Rows are points. Two turns around zero, p and q, are shown by what they do to some points. Where does a point land after both, in the order given? Backwards means that the second turn is done in reverse. Each puzzle has new turns, and all numbers are rounded.

Turn p:
[-21  -2  36] -> [-32  10 -24]
[ 37 -10 -16] -> [37 15 12]
[-60 -16  10] -> [-62  -6  12]
[ 44  28 -30] -> [ 57 -19   0]
Turn q:
[-26  -1 -23] -> [  6 -12 -32]
[-28 -65   0] -> [-61  -5 -35]
[ 9 31 20] -> [24 22 19]
[46 36  2] -> [32 -6 49]
Where do these land?
p, then q: [ 33  33 -12] -> [-17 -32  32]
p, then q: [21 28  0] -> [-10 -30  15]
q, then p: [ -8 -74   9] -> [-62 -31  28]
q, then p backwards: [-35 -30 -14] -> [-17  24  39]
p, then q: [-11  43  18] -> [-19 -38 -22]

Turn p:
[  9 -27   8 -28] -> [-33 -10  17 -14]
[  3 -14  55 -10] -> [-21  38  32 -22]
[ 20  -6  -1 -22] -> [ -9 -18  13 -19]
[ 33   4  21 -11] -> [  7  -2  31 -25]
[ -2  -6 -37  34] -> [ 16 -19 -10  43]
[-63  49 -46  38] -> [ 39  12 -83  38]
Turn q:
[-31  31   8  -4] -> [-28   8  21 -27]
[-41  11  14   5] -> [-12   3  10 -42]
[ 18  -7 -13  26] -> [ 27 -12  12  15]
[ 33 -22  -8  24] -> [39 -7 -2 25]
[  7 -38   8  10] -> [ 32  -4 -25  -3]
[ -4  67  34 -69] -> [-83  59   4   5]
[ 19 -41 -42   9] -> [ 27 -46 -19  27]
Where do these land?
p, then q: [ -9  -8  40 -14] -> [-36  17  11 -16]
p, then q backwards: [43  9 27 11] -> [-5 20  7 48]
p, then q backwards: [  2 -10  36 -11] -> [-14  30  20   0]
q, then p: [ -5  17 -97  10] -> [-60  40  41  54]
q, then p: [-11 -15  40  38] -> [ 14 -24  18 -48]
p, then q: [-13  22   4 -13] -> [-21 -11  -1  17]
q, then p: [ -6 -15 -50 -22] -> [-35  -4   1  45]
